Each row of a before or after table is a point. One or more steps were done to the points. Then noise was added and the rows were shuffled. The steps act on columns, c1 being the first. What was done? A step turns or swaps two columns, mirrors them in a line or flattens them onto one, adds a multiple of one to another, or multiplies or shifts one. Angles are multiples of 10 degrees, from the lower column toward the higher: turns from -170 to 170, lines from 10 to 170 but not 90. Use the fewest steps. Two steps may share a column if one is a turn and the other turns, adds or multiplies; they go together, in the order done. Otherwise the lowest column goes first.
In the rows, zero is written as 128.

Before (10 x 2)
[[ 75  97]
 [ 67 149]
 [150 152]
 [125 104]
 [127 112]
 [185  87]
 [133  90]
 [155 132]
 [132  96]
 [ 79 147]]
After (10 x 2)
[[130  64]
 [128  75]
 [160 147]
 [176  88]
 [153 133]
 [115 153]
 [157 143]
 [143 133]
 [147 195]
 [ 97 140]]
Steps: turn c1 and c2 by 110 degrees

Before (8 x 3)
[[132 132 119]
 [ 60 136 170]
 [156  50 180]
 [ 78 129 153]
 [119  72 169]
 [117 116 101]
 [159 106 136]
 [152 143  90]]
After (8 x 3)
[[170  49 147]
 [145 134 126]
 [ 67 135 147]
 [161 144 113]
 [131  72 145]
 [170 106 133]
 [127 113 115]
 [ 89 127 138]]
Steps: shift c1 by 10; multiply c3 by 0.4

Before (11 x 4)
[[ 99 158 120 116]
 [153 115 156 106]
 [168  94 169 110]
 [144 102  82 148]
 [105  92  84  93]
 [119 108 156 156]
 [128 165 160 108]
 [147  96  92 132]
 [157 159 162 140]
 [174 123 102 148]
 [128  98 155 155]]
After (11 x 4)
[[168  96  88 146]
 [222 125 102 150]
 [ 82  95  80 112]
 [187 160 164 122]
 [178 112 154 110]
 [114 107 153 166]
 [209  92 167 129]
 [ 67 158 123 101]
 [157 103  82 159]
 [127 163 159  86]
 [127  97 156 171]]
Steps: multiply c1 by 2; add -0.5 times c2 to c4

Before (10 x 6)
[[137 157 167  88 120 179]
 [111 176 131 175 134 168]
 [126 139 140 186 136 156]
 [ 94 170 149 148 132 155]
 [133 181 121 148 155 146]
 [130 111 170 115 168 103]
 [143 182 144 135 120 118]
 [156 106 149  85 170  95]
 [115 149 105 110 102 157]
 [155 133 173 115 152 109]]
After (10 x 6)
[[134 181  62 169 141 158]
 [134 167 120 146 165 142]
 [173 110 214  88  97  81]
 [164 109 191 117 122  96]
 [154 133 194 113 103 104]
 [155 187  94 150 125 139]
 [124 160 225  89 120 168]
 [135 136  56 185 130 144]
 [123 178 136 137 111 109]
 [101 147 130 110 140 147]]
Steps: turn c1 and c5 by -90 degrees; add -1.5 times c4 to c3; shift c6 by -10

Before (14 x 8)
[[ 74 148 146  94 112 159 120  96]
 [103 159 166  76 118 115 149  97]
 [148 178  90  99  75 183 151  75]
 [116  94 150 157 117 120  81 129]
 [160 192  78 144 147 137 169 163]
 [135 112  88 198 118 116 129 114]
 [189 172  92  99 157 139 147 165]
 [154 126 123 169 127 154 139 143]
 [122 142 170 176 109 103  38 118]
 [121 160 119  75  63 135 138 115]
 [122 180 144 121  83 163 148 125]
 [115 130 136 157 126 111 119 154]
 [131 167  75 139  92 163 103 133]
 [112  84 164 111  79 101  63 126]]
After (14 x 8)
[[110 144 126 139 134 154  98 111]
 [173 144  92  88 176 139 135 145]
 [106 105 161 147  95 121 105 130]
 [160 204  44 108 121 194  78 105]
 [ 98 151 188 150 123 103  17 122]
 [134 159 177 115 136 114 114 119]
 [108 137 152 145 130 111 115 134]
 [147 195 114 109 104 138  77 125]
 [118 178  48 131 123 165  52 131]
 [140 170  75 119 183 140 139 142]
 [119 127 104 137 130 156 134 131]
 [129 198 114 132 121 166  79 126]
 [120 128 183 129  66 104  74 131]
 [ 93 126  97 153 114 122 127 122]]
Steps: flatten c1 and c4 onto the line at 140 degrees; turn c2 and c5 by 40 degrees; add -1 times c2 to c7; add -0.7 times c6 to c3; multiply c8 by 0.4
